Every row gives one point. A path goes straight from each point to the next, and from the last back to the first. The post is the endless flat space through its rows: a point in 2 columns, a line in 3, a plane in 4, and so on, so that a path can go around it. How many times does the path go around the post? Going back the other way cancels.

Post, one row:
[[-0.2  2.7]]
Path, 18 rows:
[[ 3.0  7.5]
 [-2.1  6.2]
 [-1.9  2.9]
 [ 0.0  5.8]
 [ 1.9  5.7]
 [ 3.5  1.2]
 [ 0.3 -0.4]
 [ 1.5  3.6]
 [ 2.7  7.3]
 [-2.8  7.3]
 [-4.2 -1.4]
 [ 0.6 -1.5]
 [ 4.1  2.5]
 [ 1.0  5.9]
 [-1.4  4.0]
 [-3.9  1.3]
 [-2.2 -2.4]
 [ 3.6  2.4]]
Times around: 2

Post (5 x 6):
[[-6.7 -4.2 -5.3  1.4  1.7  5.4]
 [-0.4  5.3  3.7  1.7  2.2 -0.4]
 [ 4.8 -1.2  0.3 -5.4  0.7 -1.8]
 [ 1.9  2.8 -0.1 -4.4 -8.3 -2.0]
 [ 1.0  1.3  2.6  2.9 -3.3 -0.1]]
Path (13 x 6):
[[ 0.3  3.5 -0.7 -1.1  4.6  3.9]
 [ 6.6 -4.4 -1.2  6.5 -8.0 -0.8]
 [ 3.3 -3.9 -2.6  3.3 -2.8  0.9]
 [-1.3 -2.5 -4.3 -1.3 -0.5 -0.6]
 [-0.7  2.3  3.1 -3.3 -7.5 -3.5]
 [-2.1  1.9  3.7  2.6  0.7 -2.4]
 [-2.1  3.9 -2.1  2.3  2.8 -3.5]
 [ 0.2  4.4 -4.4 -2.3 -5.6  1.9]
 [ 4.1  3.6 -0.3  1.0 -4.6  2.6]
 [ 4.3  2.1 -0.7 -3.8 -4.1 -2.8]
 [-2.8  6.9 -0.4 -4.9  7.8 -4.6]
 [-1.5  0.2  3.7 -0.9 -0.3 -0.2]
 [-1.9  8.1  2.0 -5.8 -8.1  1.8]]
Times around: 1

Post, 11 rows:
[[ 2.0  2.2  2.4  0.9  1.8 -1.8 -0.8 -1.8  0.5 -1.9 -0.6 -0.5]
 [ 3.1 -0.2 -0.8 -3.5 -0.6  4.2  1.9 -1.1  4.4 -3.2  0.1 -0.6]
 [-0.2  1.1  5.7  1.0 -1.8 -0.6 -2.9 -0.2  1.5  2.8 -0.8  3.2]
 [-1.7 -0.3 -3.8  2.3  0.5 -2.0  2.9 -1.6 -5.3 -3.3  3.4 -2.9]
 [-4.0 -5.0 -7.2 -2.5  5.0  3.2  3.7  4.5 -4.1 -0.7 -1.9  0.4]
 [ 7.2 -0.6  0.7  7.0 -5.8  0.0  5.6  0.0 -5.4 -2.5  1.7  1.2]
 [-0.3 -1.0 -0.7 -3.0  3.0 -0.5 -2.4 -1.2  0.0  2.3  1.5  4.3]
 [-1.4 -4.5  2.5 -0.9  4.2  0.2  2.6  2.6 -2.0 -2.0  1.5  6.6]
 [ 0.8  2.3  2.0  1.4  2.6  1.6 -1.8 -3.7 -1.7 -1.9  1.8 -4.1]
 [-0.1 -0.5 -4.6  2.6  1.3  1.2  8.1 -1.0 -6.2 -6.7  1.1  3.1]
 [ 4.8 -3.4  4.4 -2.0 -4.0 -0.3  0.2 -4.6  0.2  1.3 -3.3 -1.6]]
Path, 23 rows:
[[  7.1   4.5   1.1   5.0  -5.5   0.7   0.8  -5.5  -5.6   2.4   0.9  -0.9]
 [  4.8   8.5   2.2   2.2  -2.8   7.7  -0.4  -2.5   2.9  -2.6   1.3  -5.3]
 [  2.7  -1.9  -0.5  -4.0   5.4  -0.9   1.7  -0.1   3.1   0.6  -1.6  10.0]
 [ -0.5   1.5   0.1  -1.1   0.7  -3.7   7.7   2.5   0.3  -6.2   0.5   1.4]
 [  2.1  -3.7   5.5  -1.1  -0.3  -0.5   0.1   1.9  -3.1   3.6  -1.8   8.0]
 [ -0.2  -4.2  -1.7   3.2   1.4  -1.1   3.7   1.2  -6.3  -5.5  -5.8   2.1]
 [ -3.6  -5.4  -5.4  -0.3   7.4   2.7   3.0   4.6  -2.3  -1.1   1.8   2.5]
 [  4.2   1.2  -3.4  -5.9   2.2  -2.1   3.4  -6.3   3.3  -4.9   1.8  -3.8]
 [  4.6   1.3   6.1   4.6   0.7  -0.4  -0.6   3.9  -4.3  -1.3   1.9  -1.0]
 [  5.7  -5.4   6.9   2.9   0.0  -7.2  -1.1   2.9  -2.6   0.3  -0.8   8.0]
 [ -3.1  -0.2  -4.2  -2.1   1.2   0.2  -0.6  -0.8   6.5   0.9  -8.6   4.9]
 [  1.7  -0.9  -2.3  -0.2  -1.8  -3.3   7.7  -3.7  -2.7  -3.0   5.3   3.6]
 [ -0.8   2.5  -1.6   1.8   0.2  -0.2   4.4  -0.4  -6.6  -3.9   3.8 -10.0]
 [  2.2  -0.7  -4.7   2.1   3.7   4.5   2.8  -2.0  -1.3  -1.3   3.9  -2.6]
 [ -2.4  -5.7  -1.2  -2.7   1.6  -1.8   0.6  -0.5  -0.6   0.6   0.8   4.4]
 [ -1.0  -1.2   1.1   3.8  -4.3   1.0   5.1   1.5   0.1  -1.4  -2.1  -4.6]
 [ -5.4  -0.1   8.4   3.0   3.8  -1.1  -1.7   3.7  -6.3   2.7   2.9  -4.4]
 [  3.5  -1.6   8.6   4.1   0.3  -8.8   1.5   1.0  -4.3  -5.5   6.0   3.6]
 [  0.2  -4.4   2.5   0.0  -2.3  -0.3   3.8   2.9  -4.2  -1.2  -3.9  -3.9]
 [  0.8  -2.9   4.9   3.2  -1.6   1.5   5.4   8.0  -7.4   0.7  -0.9   6.0]
 [ -5.2  -3.4   3.4  -6.2   7.4  -2.7  -2.2  -0.6  -1.7  -3.2  -1.8   1.2]
 [ -3.9  -7.8  -3.1  -2.2   3.0  -1.0   0.4  -6.8  -3.1  -4.2   5.7   4.8]
 [  5.9  -1.0  -1.2  -4.4   5.9   2.9   5.5 -11.3  -1.8  -3.7  -1.1   4.5]]
Times around: 3
